Each row of a before or after table is a point. One or more steps were done to the points. Then noise was added and the rows were shuffled. The steps act on columns, c1 being the first. Name the steps. A step turns or swaps two columns, mirrors them in a line or flattens them onto one, adds a multiple of one to another, or multiplies or shifts one. Angles are multiples of 10 degrees, from the lower column toward the higher: turns from -170 to 170, lines from 10 to 170 but not 90. Use the fewest steps. Two steps may share a column if one is a turn and the other turns, adds or multiplies; they go together, in the order done. Otherwise the lowest column goes first.

Before (8 x 2):
104  -11
28  48
-25  62
-46  5
-46  25
-28  36
62  13
-28  20
After:
-63  12
27  36
-103  -11
25  63
28  20
47  25
-28  47
46  5
Steps: multiply c1 by -1

Before, 10 rows:
12  -54  -97  48  -34  46  -28  49
16  -51  -24  -17  14  3  -26  26
68  -29  -19  47  -20  49  -31  29
-1  -68  -6  71  -3  22  2  58
42  28  22  15  3  -62  72  -6
-17  32  47  16  -25  -60  85  -51
-1  -10  -40  41  37  32  41  43
13  -46  -3  -16  -18  25  87  22
-14  51  67  -34  -1  -7  72  -50
74  -33  -13  105  31  -33  1  -103
After (10 x 8):
-1  -12  -41  98  36  32  42  40
0  -48  -5  44  -18  23  87  20
0  -34  -7  162  34  -30  -2  -105
0  35  45  78  -28  -61  85  -52
0  -67  -5  127  -1  23  4  56
0  27  21  76  3  -61  73  -3
3  49  67  26  -4  -4  72  -49
-2  -51  -23  41  14  3  -28  24
1  -54  -95  107  -33  47  -27  48
-1  -27  -19  112  -18  47  -31  27
Steps: multiply c1 by 0; shift c4 by 60

Before (8 x 12):
14  -4  -20  -7  53  15  -26  24  -59  15  -42  34
20  -5  25  25  31  49  -31  -73  -71  -20  -50  -36
-31  -23  -13  -91  -28  -15  -5  22  62  36  -7  73
43  36  -69  -72  14  79  18  -65  16  -36  -73  12
30  72  -71  -25  -57  -21  75  -23  -38  -7  65  12
-5  -53  35  -31  -51  93  67  -54  -41  -92  22  -55
-37  44  9  -19  39  20  29  -54  18  -36  51  0
-50  24  21  29  2  31  -35  26  -10  24  54  -18
After, 8 rows:
-35  35  -68  -70  -22  -97  21  -33  13  -44  -76  18
-41  72  -75  -23  50  -11  73  28  -41  -7  67  15
-4  -55  37  -35  55  -90  72  -51  -46  -96  20  -64
24  -22  -8  -90  25  25  -4  1  63  32  -3  72
-2  -4  -15  -8  -53  13  -29  -24  -61  14  -41  35
-18  -3  27  23  -32  -88  -24  -4  -78  -22  -56  -33
47  29  23  30  7  6  -36  -37  -13  25  55  -21
43  46  8  -15  -37  -56  27  10  19  -35  52  5
Steps: turn c1 and c5 by -170 degrees; turn c6 and c8 by -120 degrees

Before, 11 rows:
-3  66  20  -109  2  21  -8  3  -29  23  -14  6  -9  60  -20  29  -19  49  -30  30  23  17  -30  -16
34  -12  13  -46  -73  -50  -13  -20  -8  64  38  16  40  100  54  41  -24  -48  40  0  -12  -31  -46  -89
20  -32  -57  -77  -52  -52  33  -30  -38  34  17  13  24  62  58  -18  -19  -36  38  -63  -5  -20  20  -34
40  6  -16  -21  -63  -123  21  -76  21  84  11  26  -23  80  -4  22  6  -60  5  -25  10  -32  5  -34
29  15  -45  -9  -3  -44  -33  -102  -5  55  27  -9  25  43  61  -52  -48  -86  27  -21  -3  -61  -35  -28
-76  -13  16  52  -44  51  -19  27  55  19  -52  54  -31  -9  -4  -1  -32  -6  -9  10  -29  71  145  20
-59  21  -17  -8  -35  82  27  -24  44  -30  -35  -13  3  -21  -37  33  -102  -71  -5  32  -4  83  138  -8
19  76  16  3  13  -18  28  40  -39  2  -7  25  -11  1  -62  22  11  23  49  62  69  26  -17  -37
-78  -22  72  31  -4  15  72  -26  61  -12  -65  27  -19  -30  14  58  -36  26  9  33  7  92  101  5
31  8  4  22  -53  -76  3  -69  -11  7  50  -27  -21  82  6  -58  -30  -14  7  -31  -6  -9  -1  -76
-55  91  -34  -48  -17  31  -18  3  -27  13  37  -9  -41  -32  -16  75  11  74  16  44  30  51  -2  -42
After:
-4  24  21  -108  2  30  -58  5  -28  -23  -14  7  -9  59  16  29  -17  45  -31  31  -26  17  -32  -16
-77  -19  14  51  -43  31  -71  29  55  13  -50  53  -32  -10  -8  -1  38  -3  -10  10  -20  71  146  19
31  1  3  22  -54  -85  -48  -68  -11  -3  50  -26  -22  82  -3  -57  15  -16  7  -31  -26  -11  -1  -75
41  -39  -15  -22  -62  -118  -28  -77  21  33  12  26  -23  81  -41  22  -13  -45  4  -24  1  -31  4  -34
30  -19  -44  -7  -3  -53  -85  -102  -3  15  27  -9  23  42  -10  -53  21  -105  27  -20  -45  -62  -36  -29
21  -33  -59  -79  -51  -57  -16  -28  -38  30  16  12  23  61  21  -16  10  -63  39  -61  -16  -21  19  -35
-55  47  -34  -47  -17  49  -68  2  -26  -39  37  -9  -41  -32  36  76  -33  67  15  42  0  51  -1  -43
-78  -5  72  31  -3  12  21  -24  60  6  -63  27  -19  -29  29  56  5  10  11  33  -38  92  102  3
20  43  16  5  13  17  -22  42  -40  -37  -7  27  -9  1  -32  23  -71  57  48  61  -13  28  -16  -37
-58  27  -18  -6  -34  63  -23  -23  44  -23  -36  -13  4  -21  -72  31  39  -29  -5  31  -93  83  138  -8
34  -39  14  -42  -72  -61  -64  -19  -7  35  39  17  40  99  9  42  20  -70  40  2  -18  -31  -46  -89
Steps: flatten c2 and c10 onto the line at 140 degrees; turn c17 and c21 by 110 degrees; add -0.5 times c17 to c6; shift c7 by -50; turn c15 and c18 by -40 degrees
